Each row is a point. Each table stands for the endless flat space through its points: a line for two points, a plane for three, and so on. The two share one point or none. Which?
In the rows, zero is written as 128.

First (2 x 3)
[[112 110 170]
 [119 105 163]]
Second (2 x 3)
[[124 118 150]
 [128  90 170]]
They share: no point

First (2 x 6)
[[128 143 128  80 108 144]
 [ 98 155 146 122  90 150]]
Second (2 x 6)
[[119 140 140  74  90 144]
 [115 146 138  92  96 146]]
They share: [113 149 137 101  99 147]

First (2 x 9)
[[116 105 145 142 112 137  67 111 138]
 [128  99 137 146 122 141  85 105 126]]
Second (2 x 9)
[[124 109 132 145 124 134  92 100 135]
 [106 125 118 149 114 130  78  90 151]]
They share: no point

First (2 x 14)
[[112 143 119 112 158 121 102 142  97 105 143  80  95 103]
 [109 143 116 112 134 139 111 166 106 132 119 104 104  94]]
Second (2 x 14)
[[111 127 136 130 155 114 108 149 103 116 115  86 126 111]
 [119 147 112 106 127 138 108 177  99 132 123 118  90  79]]
They share: no point

First (2 x 20)
[[132 121 143 123 128 123 164  93 124 123 160 128 111 116 125 121 175 141
   98 103]
 [160  85 159 139  96 147 136 105 104 111 152 136 143  96 105 129 139 173
  118 107]]
Second (3 x 20)
[[101 112 187 144  86 156 147  83 142 145 153 136 125 140 113 114 155 139
   89 109]
 [151 128 137 164  96 154 155 121 100 113 149 120 101 116 123  94 155 165
  121 109]
 [147 102 141 130 118 134 139 105 100 105 163 140 131 104 103 128 161 161
   99  97]]
They share: no point

First (3 x 24)
[[107  91 163 139 161 125 144  88 156  84 152 131 122 132 131 134  99  92
  140 131 106 134  94  90]
 [104  92 179 162 174 120 134  78 140  81 166 131 147 142 119 147 118  86
  141 133 116 124 102  77]
 [101  83 181 155 175 117 136  74 140  74 168 125 138 146 119 138 113  88
  148 135 120 118  94  78]]
Second (3 x 24)
[[104 107 135 110 171 143 153  95 167 108 137 148  98 127 148 128  91  89
  146 116  80 150  69 101]
 [118 104 159 150 147 128 146 100 164  93 145 137 134 122 135 148 102  95
  122 129  98 147 116  96]
 [126 113 157 150 159 133 167  95 173 108 151 140 136 147 154 158 119 107
  124 110  74 146 115 121]]
They share: [113 104 152 138 153 132 146  99 164  96 142 140 123 121 137 141  97  92
 129 127  95 148 102  95]

First (2 x 24)
[[114 150 149 106 100 140 153 142 139 103 139 142 143 131 109 104 108 113
  148 147 137 129 140 137]
 [120 147 134 121 115 131 156 160 139 112 112 151 149 104 121 116 111 110
  121 171 146 147 125 113]]
Second (3 x 24)
[[117 141 119 120  99 132 136 155 141 111 127 143 149 116 127 102 113 122
  137 168 137 133 119 108]
 [ 95 167 149 122 117 128 176 157 115  99 105 133 121 112 113 126  89  74
  123 138 131 147 123 134]
 [108 174 155 111 126 135 178 167 111 108 121 134 125 119 103 114 101  77
  125 135 137 148 128 138]]
They share: no point

First (2 x 24)
[[150 115 119 101 157 153 130 140 133 158 165 160 101 102 118 102 142  96
  124 126 129 139 126 143]
 [185 130  74 136 167 143 140 170 173 138 145 150  81  77 163 132 187 126
   79 141 164 129 126 138]]
Second (3 x 24)
[[171 122 105 107 159 153 128 144 150 156 155 163  84  95 133 110 168 116
  109 140 136 133 123 148]
 [137 133  95 166 167 161 179 194 137 159 154 156 129 107 121 144 133  84
   97 108 182 159 129 102]
 [143 118  89 139 167 137 152 176 146 132 163 135 120  83 145 126 136  84
   97 108 164 141 135 120]]
They share: [164 121 101 115 161 149 134 152 149 150 157 156  93  92 136 114 160 108
 106 132 143 135 126 141]

First (4 x 24)
[[147 145 127  79 167 150 121 133 137 112 115 149 105  99 131 133  73 110
  102 104  92 131  93 124]
 [173 196 174 100 155 128 149 133 131 123 172 158 152 120 105 118 127 134
  132  83 117 171 109 129]
 [136 110 113 105 148 185 124 118  99 149 107 145  87 141 140  97  80 102
  100 112  84 105  98 138]
 [157 159 119  77 153 132 125 133 151 104 111 159 101  81 123 139  57 124
  104 102  80 137 107 130]]
Second (2 x 24)
[[151 155 128  90 137 150 120 108 118 135 146 154 112 116 116  95  86 112
  107  94  88 145  93 140]
 [175 183 164 118 149 146 148 128 118 147 146 170 128 144 104 111  98 128
  139  98 116 129 125 132]]
They share: no point

First (5 x 24)
[[131 148 129 115  74 147 158  97  69 157 142 154 127 140 131 128 109 121
  130 164 132 147 110  71]
 [132 113 170 118 126  97 103  98 116 166 145 153 105 157 114  67 101 111
   79 113 186  98  84  72]
 [172 137 140 154 110 103 115  92  90 170 109 147  93 153 128 109 131 119
  117 121 140 148  84  76]
 [189 157 135 158 130  81 118 107  85 152 112 135 109 136 109 113 153 145
  113 141 118 170 100  95]
 [123 161 104 122  64 140 162  78  58 160 160 176 111 120 142 150 100 127
  152 147 109 153 120  85]]
Second (4 x 24)
[[143 157 167 134 152  66 116 132  78 120 180 136 147 148 114  88 138 104
  109 141 129 154 116  99]
 [109 116 121 101 115 111 129 109 108 172 141 145 108 141  82 107  90 163
   67 162 162 101 124  86]
 [125 110 125  89 119 130 153  99 113 183 157 151 110 127  97 118  86 173
   87 137 146 100 132  89]
 [170 174 155 125 104 134 121  93  73 156 137 157 160 106  92  67 130 161
   89 130 169 145 115  67]]
They share: no point

First (4 x 24)
[[132  98 140 151 160 128  88  92 127 153 162 187 132  94 100 147 113 114
  138 123 106  73 130 137]
 [123 111 130 158 157 152  89 105 131 169 152 163 122  84 102 142 133 108
  171 127  97 104 139 162]
 [136 125 147 141 150 150 102 121 127 169 167 152 143  98 113 152 140  99
  167 132 130 105 132 158]
 [106  82 109 176 147 153  89  78 159 150 150 191  84  81  87 154 111 114
  137 122  58  80 162 127]]
Second (2 x 24)
[[122 116 139 154 128 166  97 109 148 156 166 161 123  84 101 154 133  97
  142 119 100 101 154 140]
 [130 114 144 157 124 166  95 114 153 156 168 168 128  77 100 146 137  89
  134 112  94 102 155 144]]
They share: no point
